Every row gives one point. The window is the flat piece filled in between its corners: a triangle in 3 columns, a solid with four corners in 4, and so on. A path goes straight from each point to the next, and from the last back to the first. List the points from which the path goes on through the window.
In the rows, zero is written as 128.

Window (3 x 3):
[[168 123 114]
 [ 68 109 146]
 [157 153 130]]
Path:
(1): [ 75 102 186]
(2): [140 103 169]
(3): [132 135  97]
(4): [156 133  87]
(5): [169 118 134]
(6): [160 138 154]
(7): [152 150 100]
(8): [146 163  89]
(9): [163 135 175]
(10): [163 111 150]
(11): [158 131  95]
(12): [ 71 135 138]
Through the window after points: 2, 4, 6, 8, 10

Window (4 x 4):
[[109 145 145 123]
 [160  56 115 154]
 [103 135 115 119]
 [136 138 120 121]]
Path:
(1): [141  97 109 181]
(2): [143  79 118 131]
(3): [158  62 131 128]
(4): [156  81 103 175]
(5): [157  79 109 188]
(6): [151  56 123 112]
(7): [122 106 115 114]
(8): [121 120 107 151]
(9): [109 155 135 147]
(10): [113 133 146 109]
(11): [154  54 122 118]
(12): [149  88 110 183]
Through the window after points: 1, 5, 9, 11

Window (8 x 8):
[[121 166 155 115 132 145 136  93]
 [121 128 150 137 191 136 121 130]
 [125 136 186 142 129 163  98 177]
 [203 136 140 111  86 129  44 122]
 [195 109 171 139 133 163 165 155]
 [153  88 135 111 116  41  60  82]
 [124  73 119 101 151 126 141 126]
 [113 144 160 230 139 147  80 121]]
Path:
(1): [178  72 198 143 145 171 125 113]
(2): [164 165 124 142 125 129 145 172]
(3): [153 158 162 157 122 122  97 150]
(4): [144 120 192 154 130 176  57 121]
(5): [155  98 174 122 139 143  89 102]
(6): [136 154 134 133 124 115 115 154]
(7): [158 130 133 114 128 137 137 143]
(8): [160 123 172 114 147 141 121 116]
(9): [164 102 186 143 149 160  98 101]
(10): [153 125 135 143 128 112 124 127]
(11): [144 137 142 141 133 144 130 163]
(12): [165  99 218 132 127 152  98 110]
(13): [127  94 194 137 130 160 110 100]
(14): [133 155 133 149 137 130 109 121]
(15): [149 108 124 132 124 107 111 152]
(16): [149  90 172 134 144 159  80 114]
Through the window after points: 1, 5, 11, 13

Window (9 x 9):
[[111 202 101 184 120 126 169 139 153]
 [169 100 126  77 165 134 151 149  73]
 [163 118 133 102  99 145  85 151 111]
 [103 157 225  92  87 145 121  99 170]
 [190 158 151 116 139 159 133 137  92]
 [154 117 157 143 136 162 127 173 130]
 [ 97 183 124 202 146 134 121 119 122]
 [199  73 147 114 112 147 136 126  84]
 [ 80 187 129 164 111 191 137 107 160]]
Path:
(1): [182 126 146  95 138 115 103 119 158]
(2): [151 160 132 130 142 145 122 113 151]
(3): [ 99 145 160 124 100 127 165 142  63]
(4): [ 90 160 160 166 104 176 164 133  72]
(5): [145 179 119 141 157 136 147 119 173]
(6): [173 122 120 119 159 150 129 124 136]
(7): [118 128 156 104 106 149 147 162  61]
(8): [136 137 149 130 106 157 163 153  72]
(9): [166 125 134 123 162 147 108 129 148]
(10): [171 116 127 110 162 137 123 113 173]
(11): [131 133 147 132 105 155 144 151  47]
(12): [120 166 168 134  87 159 141 138 116]
(13): [134 149 162 105 159 145 110  80 190]
(14): [121 154 159 125 127 159 122 104 175]
(15): [ 95 170 161 143  94 169 138 124 126]
(16): [151 122 174 111 120 141 133 153 100]
Through the window after points: 6, 8, 10, 12, 14
